Each row of a before or after table is a point. The points were changed in one or more steps. Then noise was added and the rows were shuffled. The steps act on how far a point lies along the listed directions, d1 being the first. What was done? A step turns or swaps two directions, mirrors them in a line or flattens them onto one, adds a multiple of one to another, or multiplies one. Angles are multiples of 10 degrees, from the lower direction toward the higher: turns from -170 to 170, lines from 10 to 170 but not 90. Use the fewest steps. Two steps may share a direction if one is a turn and the other turns, adds or multiplies; they go together, in the order done. Otherwise the lowest direction goes first.

Directions:
(1): [ 1.84 -0.55  1.42]
(2): [ 1.33 -0.50 -1.92]
(3): [-0.74 -2.27  0.09]
Before:
[[-0.18  0.42 -0.55]
 [ 0.04  0.44  0.35]
 [-0.50  0.12 -0.13]
 [-0.12  0.40 -0.91]
 [-0.65  0.05  0.63]
 [ 0.21 -0.12 -0.15]
 [-0.72  0.42  0.63]
 [ 0.14 -0.01 -0.31]
 [-0.41 -0.62  0.46]]
After (9 x 3):
[[-0.38  0.17 -0.03]
 [-0.44  0.43  0.62]
 [ 0.12 -0.22 -0.16]
 [ 0.05  0.62  0.29]
 [-0.43  0.87  0.64]
 [-0.07  0.01 -0.80]
 [-0.40 -0.39  0.43]
 [-0.10  0.27 -0.50]
 [ 0.14 -0.22 -0.26]]
Steps: multiply d1 by 0.7; add 0.5 times d2 to d3

Directions:
(1): [-0.62  0.14 -2.60 -1.19  0.85 -1.45]
(2): [-1.79  1.45  1.18 -1.91  0.68  0.76]
(3): [-1.77 -0.29 -0.16  2.14  1.86  0.35]
Before:
[[-0.23 -0.12  0.03  0.83  0.10  0.19]
 [-0.74  0.22 -0.03 -0.23  0.53 -0.06]
 [-0.42  0.49 -0.80 -0.61  0.28 -0.61]
 [-0.44 -0.47 -0.84  0.79  0.63 -0.31]
 [ 0.31  0.29  0.34  0.02  0.06  0.22]
 [-0.22  0.26  0.36  0.20  0.12  0.28]
 [ 0.33 -0.30  0.17  0.55 -0.24 -0.17]
 [ 0.69 -0.17 -0.88 -0.28  0.16 -0.61]
 [-0.30  0.24  0.62 -0.57  0.04  0.28]]
After (9 x 6):
[[ 0.46 -0.39  0.05  0.81 -0.32 -0.24]
 [-0.91  0.86 -0.51 -1.05  0.48 -0.39]
 [-0.13  0.19  0.26  0.36  0.06  0.22]
 [-0.94  0.33  0.04 -0.48  0.61  0.02]
 [ 0.44  0.14  0.24  0.17  0.00  0.20]
 [-0.07 -0.17 -0.02  0.90  0.05  0.16]
 [-0.15  0.22  0.62 -0.40  0.05  0.25]
 [-0.61 -0.24 -0.66  0.46  0.76 -0.19]
 [ 0.39  0.16 -0.73 -0.62  0.25 -0.39]]
Steps: add 0.7 times d1 to d2

Directions:
(1): [ 0.67  0.91  1.63  2.85  0.18 -1.48  0.70  1.54 -0.05]
(2): [ 2.49  0.63 -0.70  0.10 -2.58 -1.07 -0.88 -1.22  0.12]
Before, 14 rows:
[[ 0.24  0.44  0.29  0.81  0.18 -0.32  0.09  0.10 -0.12]
 [-0.22 -0.55 -0.25 -0.72  0.28  0.40 -0.09 -0.11 -0.25]
 [-0.39  0.47  0.68  0.78  0.28 -0.16  0.31  0.93 -0.04]
 [ 0.28 -0.48 -0.58 -1.06 -0.40  0.53 -0.25 -0.63  0.25]
 [-0.40  0.02  0.18  0.29  0.23  0.16  0.15  0.00  0.24]
 [ 0.11 -0.52 -0.49 -0.96 -0.50  0.48 -0.47 -0.41  0.24]
 [-0.07 -0.33 -0.45 -0.32  0.27  0.20  0.09  0.18  0.12]
 [ 0.47  0.45  0.28  0.82  0.27 -0.28  0.23  0.73 -0.08]
 [-0.27 -0.21 -0.19 -0.45  0.00  0.23 -0.46 -0.49 -0.24]
 [ 0.11  0.06 -0.40  0.14 -0.42  0.05 -0.33 -0.41  0.00]
 [ 0.31 -0.11 -0.15 -0.58 -0.21  0.23 -0.10 -0.35  0.08]
 [-0.04 -0.12 -0.53 -1.22 -0.35  0.18 -0.49 -0.48  0.13]
 [-1.39 -0.82 -0.19 -0.79  1.13  1.38  0.32 -0.24 -0.24]
 [-0.03 -0.11 -0.53 -0.88 -0.47  0.45 -0.52 -0.51  0.32]]
After (14 x 9):
[[-0.61 -0.34  0.57  0.28  0.67  0.31  0.23  0.78  0.13]
 [-0.91 -0.04  0.52 -0.04  0.92 -0.07  0.24  0.77  0.10]
 [-0.16 -0.04  0.42  0.15  0.48  0.08  0.31  0.36  0.10]
 [-0.43 -0.52  0.04 -0.31  0.58  0.29  0.10  0.23 -0.29]
 [-0.21  0.08  0.06  0.71  0.11 -0.06  0.01  0.19 -0.05]
 [-0.08 -0.06 -0.17 -0.13 -0.20  0.16 -0.06 -0.47  0.29]
 [ 0.46  0.35 -0.54 -0.60 -1.08  0.03 -0.43 -0.46  0.09]
 [-1.12 -0.88 -0.44 -1.16  0.84  1.50  0.13 -0.55 -0.19]
 [-0.49 -0.27  0.66  0.32  0.94  0.33  0.52  0.75  0.17]
 [-0.61 -0.13  0.27  0.08  0.59  0.17 -0.18  0.09 -0.24]
 [ 1.01  0.38 -0.43 -0.06 -0.62 -0.16 -0.20 -0.09 -0.04]
 [-0.72  0.09  0.48  0.24  0.75  0.29  0.17  0.72  0.32]
 [-0.21 -0.34 -0.41 -0.18  0.35  0.24  0.16  0.26  0.12]
 [ 0.61  0.37 -0.27  0.26 -0.38 -0.23 -0.18 -0.48 -0.03]]
Steps: swap d1 and d2

Directions:
(1): [-2.13 -0.23 -1.29 -1.76 -1.48  0.92  0.40 -0.22  1.02  1.84 -0.99  2.20]
(2): [ 3.01 -0.43  1.05  0.53 -1.56  0.94 -1.58 -1.16  1.62  1.43 -0.23  0.59]
(3): [-0.96  0.30  1.17 -1.09 -1.90 -3.11 -1.50 -0.10 -0.15  0.57 -0.91 -1.61]
(4): [ 0.54  0.90 -1.47 -1.21  0.84 -1.91 -1.08 -1.46  0.84 -0.72  2.59  1.60]
(5): [-1.07 -2.23  0.59  0.03 -1.16  1.16 -2.00  0.21 -2.14 -0.32  2.18  0.46]
Before, 13 rows:
[[ 0.51  0.50 -0.15 -0.34 -0.48 -0.20 -0.07 -0.28  0.44  0.64 -0.65  0.21]
 [ 0.49  0.25  0.35  0.41 -0.68 -0.20 -0.29 -0.59  0.29  0.50 -0.33  0.14]
 [ 0.79 -0.29  0.20  0.05  0.18  0.88  0.07  0.19 -0.21  0.07 -0.04  0.08]
 [ 1.19 -0.56  0.53  0.35 -0.48  0.63 -0.39 -0.07  0.11  0.58 -0.40  0.02]
 [ 2.08  0.18  0.41  0.47  0.24 -0.69 -0.72 -0.85  0.67 -0.23  0.81  0.08]
 [-0.24  0.22  0.05 -0.32 -0.34  0.03  0.02  0.15 -0.16  0.19 -0.37 -0.10]
 [-0.65  0.26 -0.30 -0.26  0.23 -0.95  0.41  0.21  0.02 -0.24  0.01 -0.66]
 [-0.79  0.42 -0.37 -0.66  0.19 -1.16  0.06 -0.01 -0.22 -0.34  0.24  0.16]
 [ 0.55 -0.50  0.15 -0.08 -0.44  0.69 -0.36 -0.14  0.24  0.42  0.16  0.42]
 [ 1.18  0.27  0.05  0.23  0.46 -0.17 -0.55 -0.88  0.80 -0.47  0.59  0.18]
 [ 0.03 -0.33  0.65 -0.01 -0.50  0.18 -0.27 -0.17  0.18  0.69 -0.41 -0.02]
 [ 0.06 -0.33  0.11 -0.29 -0.39 -0.10 -0.46 -0.34 -0.02  0.36 -0.24 -0.06]
 [ 0.77 -0.34  0.44  0.19 -0.73  0.06 -0.62 -0.44  0.08  0.45  0.32  0.08]]
After, 13 rows:
[[-1.00 -0.65 -0.67 -0.55 -0.48  0.59 -0.11 -0.01 -0.01  0.42  0.80  0.75]
 [-0.11  1.02 -0.46 -0.66  0.61 -1.84 -0.41 -0.72  0.62 -0.80  0.40 -0.20]
 [ 0.03 -0.13 -0.56 -0.32  0.22  0.54  0.44 -0.26  0.43  0.41 -0.54  0.45]
 [ 0.34  0.58 -0.42 -0.07 -0.09 -0.25  0.73 -0.31  0.83  0.56 -0.52  0.23]
 [ 0.49  0.46  0.20  0.12  0.25 -0.28  0.83  0.39  0.17  0.28 -1.41 -0.76]
 [-0.21  0.01  0.07  0.11  0.22  0.66  0.90  0.22  0.36  0.58 -0.81  0.21]
 [ 1.00  0.40  0.24  0.28  0.44 -0.29  0.40 -0.04  0.49 -0.12 -0.42 -0.54]
 [-0.51 -0.40 -0.89 -0.80 -0.20  0.37 -0.49 -0.47  0.00  0.12  1.17  1.66]
 [-0.33  0.55 -0.85 -0.16  0.62  0.33  0.85  0.19 -0.19 -0.06 -0.20  0.46]
 [-0.07  0.00 -0.14 -0.14 -0.12  0.81  0.32  0.19 -0.14  0.17 -0.11  0.24]
 [-0.27  1.21 -0.63 -1.14  0.33 -2.47  0.22 -0.76  0.95 -0.13  0.06  0.31]
 [ 0.87  0.23  0.91  0.18  0.23 -0.66 -0.03  0.32 -0.40 -0.26 -0.61 -1.20]
 [-0.46  0.65 -0.51  0.19  0.07  0.08  0.96 -0.21  0.36  0.28 -0.60  0.41]]
Steps: multiply d3 by 2; turn d1 and d3 by -110 degrees; turn d2 and d5 by -100 degrees; multiply d4 by 1.6
